Rows are points. Two turns around zero, p and q, are shown by what they do to some points. Where does a point land after both, in the order given? Backwards means that the second turn is done in reverse. Each puzzle has new turns, and all numbers are rounded.

Turn p:
[-0.31,0.90] -> [0.95,0.08]
[1.65,1.14] -> [0.71,-1.88]
[-0.01,-0.61] -> [-0.59,0.16]
[-1.33,-1.42] -> [-1.06,1.63]
Turn q:
[-1.42,-0.82] -> [-1.63,0.19]
[0.94,-1.54] -> [-0.17,-1.80]
[-0.02,1.40] -> [0.82,1.13]
[0.50,0.96] -> [0.98,0.47]
Where do these land?
p, then q: [1.83,-0.67] -> [-1.84,-0.64]
p, then q backwards: [-0.51,0.95] -> [0.68,0.84]
q, then p backwards: [-1.32,-0.28] -> [-0.26,-1.32]

Turn p:
[-4.23,-0.51,-0.73,0.01] -> [-3.29,0.39,-2.06,1.86]
[0.10,0.86,0.30,-0.74] -> [0.15,0.75,0.80,0.41]
[1.30,-0.34,0.40,-0.81] -> [0.94,0.69,0.41,-1.04]
[0.38,0.14,0.34,0.98] -> [0.06,-0.99,0.45,-0.22]
[-0.63,-0.41,0.63,0.32] -> [-0.95,-0.22,-0.02,-0.35]
[1.58,-0.49,-0.45,-0.49] -> [1.55,0.29,-0.19,-0.82]
[1.50,0.75,-0.50,0.72] -> [1.54,-0.89,0.60,0.17]
Turn q:
[0.26,1.85,-0.57,0.46] -> [1.23,-0.88,-1.30,-0.22]
[-1.24,0.03,1.31,0.71] -> [0.22,0.25,0.85,-1.71]
[-0.97,-0.51,-2.35,-1.07] -> [-1.46,1.19,-2.01,0.54]
[1.80,0.58,0.40,-1.06] -> [-0.06,-1.76,0.28,1.30]
[0.25,0.37,0.04,-1.56] -> [-1.09,-1.11,-0.34,0.32]
[-0.44,-0.92,-0.31,1.31] -> [0.59,1.54,0.33,-0.14]
[0.34,-1.40,1.48,1.21] -> [0.59,0.77,2.19,-0.09]
Where do these land?
q, then p: [-0.64,-0.17,-0.10,-0.78] -> [-0.63,0.39,-0.43,0.57]
p, then q backwards: [-0.36,0.89,0.58,0.68] -> [0.69,-0.47,0.75,-0.69]
q, then p: [1.71,-1.08,0.86,-2.60] -> [-2.83,-1.53,-0.73,-0.84]
q, then p: [-0.32,0.94,-1.68,1.72] -> [2.45,-0.14,0.04,0.86]
p, then q: [-0.40,-0.58,0.35,0.98] -> [-0.96,0.80,0.05,-0.12]
